Each row of a before or after table is a point. The points were changed in one or more steps. Then noise was added and the rows were shuffled. The steps act on columns, c1 being the first. Write out the steps. A step turns or swaps two columns, mirrors them in a line or flattens them onto one, adds a multiple of one to another, or multiplies or shifts one. Angles are multiples of 10 degrees, from the lower column toward the higher: turns from -170 to 170, lines from 10 to 170 but not 90. Use the fewest steps. Two steps may share a column if one is a turn and the other turns, adds or multiplies; they go together, in the order done. Otherwise the lowest column goes first.

Before (9 x 3):
[[-0.33 -0.20 -0.31]
 [ 0.44  0.05 -0.56]
 [-0.85 -0.03 -0.09]
 [-0.02 -0.24  0.09]
 [-0.61  0.07 -0.56]
 [ 0.97  0.31 -0.44]
 [-0.38  0.31  0.10]
 [-0.46  0.07  0.41]
 [-0.23  0.04  0.65]]
After, 9 rows:
[[-0.09 -0.39 -0.23]
 [-0.40 -0.37  0.24]
 [ 0.21 -0.17  0.05]
 [ 0.27  0.36 -0.41]
 [-0.20 -0.19  0.44]
 [-0.49 -0.06  0.06]
 [-0.53 -0.68 -0.06]
 [ 0.42  0.96 -0.33]
 [-0.43 -0.39 -0.38]]
Steps: turn c1 and c2 by 50 degrees; multiply c3 by 0.7

Before (13 x 8):
[[ 0.27  0.20 -0.40 -0.16  0.53 -0.46  0.45 -0.64]
 [ 0.01 -0.49  0.19  0.39 -0.04 -0.06  0.04 -0.54]
 [ 0.39 -0.88  0.00 -0.47 -0.30 -0.01 -0.41  0.39]
 [ 0.53  0.13  0.14 -0.46  0.31  0.05  0.24 -0.36]
 [ 0.59 -0.31  0.36  0.65 -0.03 -0.33  0.00  0.12]
 [ 0.07  0.11  0.48  0.33 -0.07  0.13 -0.12 -0.16]
 [-0.06 -0.28  0.48 -0.14 -0.17 -0.63 -0.08  0.01]
 [ 0.20 -0.11 -0.19 -0.30  0.49  0.01  0.36 -0.63]
 [ 0.44  0.12  0.04 -0.16 -0.06 -0.22  0.66 -0.72]
 [ 0.18  0.02 -0.16  0.14 -0.20 -0.22 -0.41 -0.04]
 [ 0.64  0.17 -0.10 -0.62  0.53 -0.22  0.06 -1.26]
 [-0.08 -0.70  0.32 -0.16 -0.13  0.22 -0.46  0.89]
 [ 0.09 -0.71 -0.19 -0.36 -1.05  0.00 -0.32  0.72]]
After:
[[ 0.41 -0.42  0.03  0.86 -0.32 -0.27 -0.40  0.38]
 [ 0.19 -0.15 -0.16 -0.18 -0.22 -0.01 -0.40 -0.05]
 [ 0.64 -0.11 -0.11  0.31  0.54  0.62  0.03 -1.26]
 [ 0.33 -0.32 -0.42 -0.12  0.55  0.41  0.43 -0.64]
 [ 0.51  0.14  0.13  0.32  0.29  0.37  0.22 -0.38]
 [ 0.60 -0.43  0.35 -0.45 -0.05 -0.50  0.02  0.10]
 [ 0.20 -0.04 -0.20  0.29  0.48  0.11  0.35 -0.65]
 [-0.06 -0.68  0.49  0.08 -0.16  0.14 -0.13  0.01]
 [ 0.44 -0.14  0.03 -0.02 -0.06  0.28  0.65 -0.73]
 [ 0.10 -0.35 -0.18  0.69 -1.08 -0.23 -0.31  0.73]
 [ 0.03 -0.30  0.21 -0.04 -0.05 -0.54  0.03 -0.56]
 [ 0.05  0.16  0.45 -0.26 -0.08 -0.17 -0.09 -0.17]
 [-0.07 -0.18  0.31  0.60 -0.15 -0.43 -0.46  0.88]]
Steps: turn c2 and c6 by -60 degrees; turn c4 and c6 by -140 degrees

Before (8 x 14):
[[-0.08  0.38  0.20  0.06 -0.38 -0.20 -0.47  0.10  0.68 -0.55 -0.31 -0.49
  -0.03  0.21]
 [ 0.73  0.24 -0.36  0.04  0.09 -0.37 -0.45 -0.45 -0.13  0.01 -0.09 -0.47
   0.06 -0.19]
 [ 0.40  0.21  0.55 -0.58 -0.36  0.17 -0.54 -0.26 -0.45 -0.04 -0.46 -0.60
   0.14 -0.59]
 [ 0.07  0.37  0.55  0.31  0.62  0.10  0.43 -0.21  0.07  0.29 -0.41  0.47
   0.44  0.40]
 [ 0.38 -0.52 -0.10  0.42 -0.42  0.33  0.04  0.19 -0.31  0.05  0.49 -0.27
  -0.24 -0.45]
 [ 0.03  0.29 -0.38  0.15  0.14 -0.20 -0.05  0.17  0.24  0.35  0.42 -0.66
  -0.08 -0.63]
 [ 0.34 -0.38  0.46 -0.70  0.47 -0.67  0.45  0.05  0.26  0.13 -0.46 -0.50
   0.43 -0.34]
 [ 0.49 -0.67 -0.54  0.21  0.37  0.41  0.36  0.14 -0.23  0.37  0.01  0.09
   0.22  0.30]]
After (8 x 14):
[[-0.10  0.30  0.97 -0.05 -0.40 -0.23 -0.50  0.10  0.68 -0.58 -0.28 -0.53
  -0.05  0.33]
 [ 0.01  0.51  0.59 -0.02  0.12 -0.16 -0.06  0.20  0.22  0.36  0.42 -0.67
  -0.10 -0.48]
 [ 0.07  0.29 -0.17  0.19  0.64  0.10  0.42 -0.20  0.10  0.31 -0.41  0.48
   0.41  0.52]
 [ 0.47 -0.61 -0.68  0.42  0.39  0.40  0.38  0.18 -0.22  0.37  0.00  0.10
   0.21  0.08]
 [ 0.32 -0.49  1.23 -0.58  0.45 -0.67  0.45  0.07  0.26  0.14 -0.46 -0.48
   0.40 -0.41]
 [ 0.40  0.13  1.43 -0.70 -0.34  0.16 -0.55 -0.29 -0.45 -0.01 -0.46 -0.62
   0.11 -0.46]
 [ 0.72  0.27  0.33 -0.05  0.11 -0.36 -0.46 -0.46 -0.14  0.00 -0.09 -0.49
   0.06 -0.09]
 [ 0.41 -0.18  0.29  0.53 -0.40  0.31  0.05  0.19 -0.28  0.05  0.48 -0.29
  -0.31 -0.59]]
Steps: turn c2 and c14 by 20 degrees; turn c2 and c4 by -20 degrees; add -1.5 times c12 to c3
